Rows are points. The window is the flat piece filled in between its corners: a triangle in 3 columns, a solid with four corners in 4, and so on. A path goes straight from each point to the next, and from the last back to the first. List the points from which the path goes on through the window.
In the rows, zero is written as 128.

Window, 3 rows:
[[180 117  69]
 [140 145 156]
 [ 85 118 130]]
Path:
(1): [113 119 161]
(2): [161 135 161]
(3): [100 158 134]
(4): [117 167 103]
(5): [122 114 167]
(6): [121  77  83]
(7): [120 141 105]
(8): [ 87 141 135]
(9): [ 87  99 163]
(10): [178 100  98]
(11): [124 130  57]
(12): [ 94 167 115]
(13): [190 132 168]
(14): [117  88 169]
(15): [ 70 157 155]
(16): [127 166 165]
Through the window after points: 2, 4

Window:
[[102 159  94  66 114 167]
 [120 125 184 185 136  98]
 [150 117 166 128  77 122]
 [145 145  73 101 205 126]
 [162 178 110 162 113 108]
 [165 163 163 138 136 125]]
Path:
(1): [170 148 117 156 164 140]
(2): [128 153 129 138 138  80]
(3): [120 169 176 143 113 100]
(4): [203 118 154 148 115 159]
(5): [175 138 134 143 112 150]
(6): [104 176 126 134  94  62]
(7): [171 118 134 103 127  62]
(8): [140 181 130 150 167 166]
Through the window after points: 5, 7

Window:
[[ 96  95 126 166 165 182 142 115 104]
 [ 61 149 116 123  90 173  91  66  72]
 [ 93 134 121 111 169 128 105 118 141]
 [171  85 133 109 136 121  88  99  71]
 [ 96 134 153 106  96 132 109 112 165]
 [ 85 159 124  48 156 181 164 102  68]
 [151 168 142 130 132 143 112 107 110]
 [148 173  81 161  53 128 117 106 107]
 [ 89 194 151 103 126 160 165 236 127]]
Path:
(1): [129 125  93 116 115 184  95  93 136]
(2): [ 84 135 162 128 129 136 141 141 127]
(3): [ 84 161 113 159 153  96 183 145  83]
(4): [110 142 142 114 110 177  97 138 130]
(5): [111 133  88  43 126 166 109 118 126]
(6): [109 144 153 123 130 129 122 114 104]
(7): [ 81 152 177 122 114 134 140  90 115]
(8): [104 134 118  96 116 157 110 123 132]
(9): [120 184 125 101 127 236 106 124 110]
(10): [100 137 137  88 150  95 164 114  85]
(11): [ 66 175 157 110 135 102 180 179  99]
(12): [130 143 114 112 127 189  87 138 131]
Through the window after points: 1, 7, 9, 11

Window:
[[160 102 106 177  99  96 164 102  82 162  94 113]
 [103  92 128 100 156 193 212 121  54  61 126 152]
 [174  92 148 114 100 124 140 127 129 110  90 140]
 [ 75 126 134  93 187 193 157 116 112  77 134  66]
 [118 146 174 114 120 129  84 138 131 154 121 146]
 [149 150 132 158 117 105 179 112 116 121  66 141]
 [115 136 119  95 146  95 118 142 158 130 133 139]
 [109 101 137  95 164 147  83 147 129 108  76 171]
 [163 104 134 159 114 134 147 137 155 170  91 166]
 [113 141 171  59 222 133  70 104 161 128 142 138]
 [ 83 108 170 106 193 139 190 145  83 111 125  67]
 [174 165 119 154 160 106 151 154 101 141 125  81]]
Path:
(1): [154 114  75  52 172 192 126  91 122 167 120 109]
(2): [103 125 180 173 137  78 152 166 132  81 105 148]
(3): [118 123 144 137 154 138 115 131 135  89 127 118]
(4): [146 114 115  74 122 138 152 129  97 173  58 188]
(5): [146 150 137  93 159 131 191 131  90 132  59 144]
(6): [ 98 108 145 134 159 130 118 131 137 119 148 111]
(7): [155 122 138 154 142 112 114 132 116  91 129 148]
(8): [129 112 130 113 148 142 170 128 120 142  98 122]
(9): [150 164 108  78 117 219 163 105 124 151 133 115]
(10): [ 95  82 179 154 202  55 133 165 111  72  96 124]
(11): [140 124 136 218 157  82 151 178 127 101  89 136]
(12): [158 162 120  73 153 142 138 118 101 156 141  81]
Through the window after points: 11
